Each row of a before or after table is a point. The points were changed in one or more steps. Then noise was added and the rows were shuffled. The steps act on how far a point lies along the listed directions, d1 being the first. Write out the steps. A step turns or swaps two directions, mirrors them in a line or flattens them onto one, adds a multiple of one to another, or multiplies one. Angles are multiples of 10 degrees, from the lower direction toward the higher: turns from -170 to 170, lines from 10 to 170 but not 90. Use the fewest steps. Two steps may share a direction if one is a turn and the other turns, adds or multiplies; they go together, in the order done. Otherwise the lowest direction goes first.

Directions:
(1): [-33  -8 -68]
(2): [ 53 -51 -19]
(3): [-43 -56  28]
Before (11 x 3):
[[ 22  30 -29]
 [ 32  45 -32]
 [ -2 -32 -20]
 [ 34 -42  12]
 [  1 -53   0]
 [  3  21  40]
 [ 13  18 -29]
 [  5  92  65]
 [ 46   4 -35]
 [ 41  76  91]
 [ -9  70  70]]
After (11 x 3):
[[  65  -30  -86]
 [  17   28    4]
 [  28  -13 -124]
 [ -52   21  -10]
 [  45  -50  -78]
 [  41   47  -22]
 [ -22   11   32]
 [  27   39   -3]
 [  -3   57   -4]
 [   4  -17  -42]
 [ -45   -9   29]]
Steps: turn d1 and d2 by -170 degrees

Directions:
(1): [-34  18  72  14 -69  -5]
(2): [-40  66 -32 -57 -11  35]
(3): [ -8 -31 -64  37 -65  29]
(4): [-46 -73  22 -41  14  41]
Before (14 x 6):
[[-30  -3  -4 -53 -16  44]
 [-12  28 -17 -32 -23  21]
 [-16  50   6  -9 -39  13]
 [ -9  92  28 -25  32 -25]
 [  5   9  44 -29  34 -21]
 [  7 -12   1  30  -4  -5]
 [  0  -8  39 -14  17  -4]
 [ -8  54 -28 -15   1   8]
 [ 27  22  -6 -13  25 -22]
 [-27  20  52 -29 -18  -1]
 [ 10  31 -31  17 -35   3]
 [ -7  17  28 -26  45  -4]
 [-30  13   1 -21 -15  10]
 [  4  -8 -11 -23  42   3]]
After (14 x 6):
[[ -19  -22  -38   -6  -50   26]
 [  32   12   24   55  -32  -31]
 [ -22 -119   43  -22    1   35]
 [  27  -35   12   23   -9  -18]
 [ -10  -37  -36  -15   17   29]
 [  37   48  -64  100  -74  -33]
 [ -33  -38   21    0  -55   18]
 [  35   39  -50   19  -20  -20]
 [ -21  -36  -39   11  -22   33]
 [  52   12  -16   66   -9  -37]
 [ -30  -26   -6  -19  -21   38]
 [   2   37    7   -4   10   -6]
 [ -15  -45   24   13  -10   -1]
 [  63   57    9   45    6  -59]]
Steps: turn d2 and d3 by 160 degrees; multiply d4 by 2.5

Directions:
(1): [  3 -61  35  17 -27 -62  20  27  79]
(2): [-58 -26  56  19  14  27  30  72 -52]
(3): [ -12   29  -24   19 -118    1  -15   31  -16]
(4): [ 24  12  92  13 -37  15  25 -74 -18]
Before (11 x 9):
[[  16  -14   65   -1  -12  -25   11  -55    8]
 [ -48  -44   93   16   38   10   27   39  -37]
 [   8   42   16  -26   70   83    5  -88 -104]
 [ -13    0  -41    1  -42  -18   -2   61   26]
 [ -35    6   51   15  -28   45   34   27  -77]
 [ -42   13   -4   15 -111    5   27   54  -39]
 [   3  -11    2   -1   36  -23   36    0   18]
 [  -4  -30  -26    1   23   11    3    8    6]
 [ -16    5   73   11   38   30   30  -27  -35]
 [   2  -23   67   -6   59   18   -5  -27   -8]
 [  22  -23   71  -27   15   -9   24  -38   -9]]
After (11 x 9):
[[ 13  23  -8  12 -40 -12  26  -8  -6]
 [ 15 -10  41 -17  57  -3  28 -38  15]
 [ -8  -3 -62  -5 -31 -27 -30  26  17]
 [-51  -5  -7  -9  52  45  21  60 -61]
 [-20  15 -11  15 -60  15 -33  35 -14]
 [ -3 -19  19  18 -11  22   6 -23  -4]
 [-49  24 -30  21 -31  18  -8  63 -39]
 [ -1   2 -50 -20 -54 -15 -15  52 -15]
 [-55   3 -25   1 -61  30  -1  62 -58]
 [-31 -26  -5 -31 117   8  37  12  -7]
 [-53  17   7  14 -21  32 -13  47 -70]]
Steps: flatten d1 and d2 onto the line at 120 degrees; turn d3 and d4 by -160 degrees

Directions:
(1): [-14   5  72  74  29 -67  37 -13 -24  48 -47 -11]
(2): [ 50 -28  -2 -29  60 -61  45 -57  13 -74  25   9]
(3): [ 36 -49  74   1 -75  19  15 -18  72   7   4  45]
(4): [ 87  -1 -57  50 -63 -38  -4  15 -56   0  -7  31]
(5): [-31 -19  41  41   0  62  26  15 -73 -83   7  35]
(6): [ 50 -48   9  52  67  40 -94 -12  13   3 -10  -9]
Before (12 x 12):
[[  -6   26  -49   13   52  -30  -35   13  -22   72  -17  -31]
 [ -35  -34  121  -17   42   21   18  -11   54    3    5   12]
 [ -14  -17   38  -30   33   26   26  -17    1  -94   48    8]
 [  12  -12   18   19   20  -66  -15   -5    9   40  -62   13]
 [  10   15 -105  -75  -25   27   37   29  -54  -50   18    3]
 [  20  -20    6   31    3  -14    9    2  -11   -7  -31  -10]
 [ -14   39  -23  -21  -28  -43   77    5 -103  -44   20   -9]
 [  24   -6  -20  -73   19  -47  -13  -39   81    5    5  -34]
 [  64   19  -39   21   22  -36  -35    0  -32   56  -19  -44]
 [  23  -11  -10  -33  113    0  -18    7   27  -39   18  -23]
 [ -39   -1  -41  -16  -21   -3   89  -21  -57  -99   25   26]
 [   2  -32   15  -94   -6   13   31  -67   92  -58   58   25]]
After (12 x 12):
[[-69  31 -32 -31 -43  70  18  60 -49  26 -20 -15]
 [  7  -6 -43 -17  88 -11 -27 -13  -5   0  12 -22]
 [ -5   0  19  34   0   1 -49  10   3  47 -39 -28]
 [-64  42  26 -19 -22 -12  75  14 -76 -13   8 -19]
 [-99  34   3  22 -56   8  78  10 -50   6 -16   7]
 [-12  21  10  34  66   4 -36  53  -7  62 -32 -36]
 [ 31 -16  41   8   7 -33  20   2   2  10   3  21]
 [ 43  -6   0  -8  53  -1 -31 -22  -1  13  -1 -40]
 [-44  34  33  27 -35   0   6  30 -31  28  -8 -11]
 [ 13 -20  10  11   9 -17  17  -8  10  -7 -24 -14]
 [-40  16  33  53 -85  33 -11  20  -7  74 -26  18]
 [ 28 -33  16   3  46 -56  -9 -24  17  -9 -41  23]]
Steps: mirror d1 and d2 in the line at 30 degrees; flatten d3 and d4 onto the line at 20 degrees; flatten d5 and d6 onto the line at 120 degrees
